Each point is reached from the start by the listed moves, each made 0, 1 or 2 times, or once backwards (-1), plus a little noise. Is the number of moves made odd or even? Then give how often each move was made.

Moves:
(1): [16 -5 29  8]
(2): [ 35 -13 -18  13]
Start: [ -9 -15  -1  12]
Points:
[ 23 -24  60  27] -> even (2, 0)
[ 10 -25 -48  16] -> even (-1, 1)
[-25 -14 -28   4] -> odd (-1, 0)

Moves:
(1): [ 19   3  -3  17  -2 -11]
(2): [ -2 -17 -12   8  -9  22]
(3): [-4  1 -8 -9 20  3]
(4): [  1 -16 -16  13   2  -4]
Start: [-11  -2   2   7  10   4]
Points:
[  0  34  10 -16  53 -19] -> odd (1, -1, 2, -1)
[  2 -16 -10  30 -11  41] -> even (1, 2, 0, -1)
[-30 -22   5   3 -27  60] -> odd (-1, 2, -1, -1)
[ 13 -12 -22  43  20 -36] -> even (1, -1, 0, 2)

Moves:
(1): [-6  1  3  8  6 -7 -3  8 10]
(2): [-8  6  0 -6  7 -4 -5 -5  8]
(3): [-2 -4 -4  3 -3 12  0 -3  4]
(4): [-5  9  5 12  6  8 15 -8 16]
(5): [  0  -7  -2  -6 -13   3   4  -1   2]
(6): [-13 -14   4   1   0  -1   5  -3   1]
(7): [  2 -12   6  -4   4  -2   1  -2  12]
(8): [  3   1 -14   7   0   5   6  -6   4]
Start: [  3   2  14  10   2   7  -2  -3 -10]
Points:
[-52  -9  44  58  32  22  22  -9  45] -> even (2, 0, 2, 2, -1, 2, 0, -1)
[-35 -33  46  59  35  15  35 -13  60] -> odd (2, -1, 1, 2, -1, 2, 2, 0)
[ 15 -14   9 -15  19 -10 -16 -14  -7] -> even (-1, 1, -1, -1, -1, 0, 2, 1)
[ 11 -28 -12 -10 -14  25  17 -34  22] -> even (-1, 1, 0, 0, 2, 0, 2, 2)
[  0  33 -14  32  17  26 -14  -7   5] -> even (1, 1, 2, 0, -1, -1, -1, 1)

Moves:
(1): [  2   7  -5  -3   5 -12   2   1  -3 -13   0  -2   6]
(2): [ 1 -8 -5  1  5 -5  2  5 -3  0  4 -9  7]
(3): [-5 -4  6 -7  3  2 -4  3 -8 -1 -3  6  0]
(4): [  5  10  16   0   6   2   7  11 -16  -5   7   8  -5]
(5): [ 0  2  2 -6  1 -8  0 -5 -2 -4  0 -7 -2]
(6): [ 9  0 -6 -6  3  6 -9  0  6 -3  6  4  1]
(7): [-1 -9 -2  4 -7  2  1 -1 -5 -1  1  1 -2]
(8): [  2   1   1  -3  -9 -11 -13  -9  -8   2   0  -5   8]
(9): [ -1  -9   9  -3  13 -12 -11  -1   4   0  -5  14  -3]
(10): [ -3  15 -18 -11   0 -13   9  -5  -1  -2   0   2 -13]
(11): [  2 -10  -2  -2  -2   0  -1   6  -4  -4 -10   3  -1]
Start: [ 3  4  4  5  0 -5  1 -2  4 -3 -1  1 -3]
Points:
[-11  54 -55 -10 -40 -52  24 -53   5 -10   3 -35 -16] -> even (1, -1, -1, -1, 1, -1, 1, 1, -1, 2, -1)
[ 18 -16  23  -8  31 -30 -21  13 -11 -28  -5  43 -11] -> odd (1, 0, 0, 1, 0, 1, 1, 0, 2, 0, 1)
[ 19 -33  55 -14   5 -37 -60  -8 -39 -31 -11  40   8] -> even (1, -1, 1, 1, 1, 1, 2, 2, 2, -1, 1)
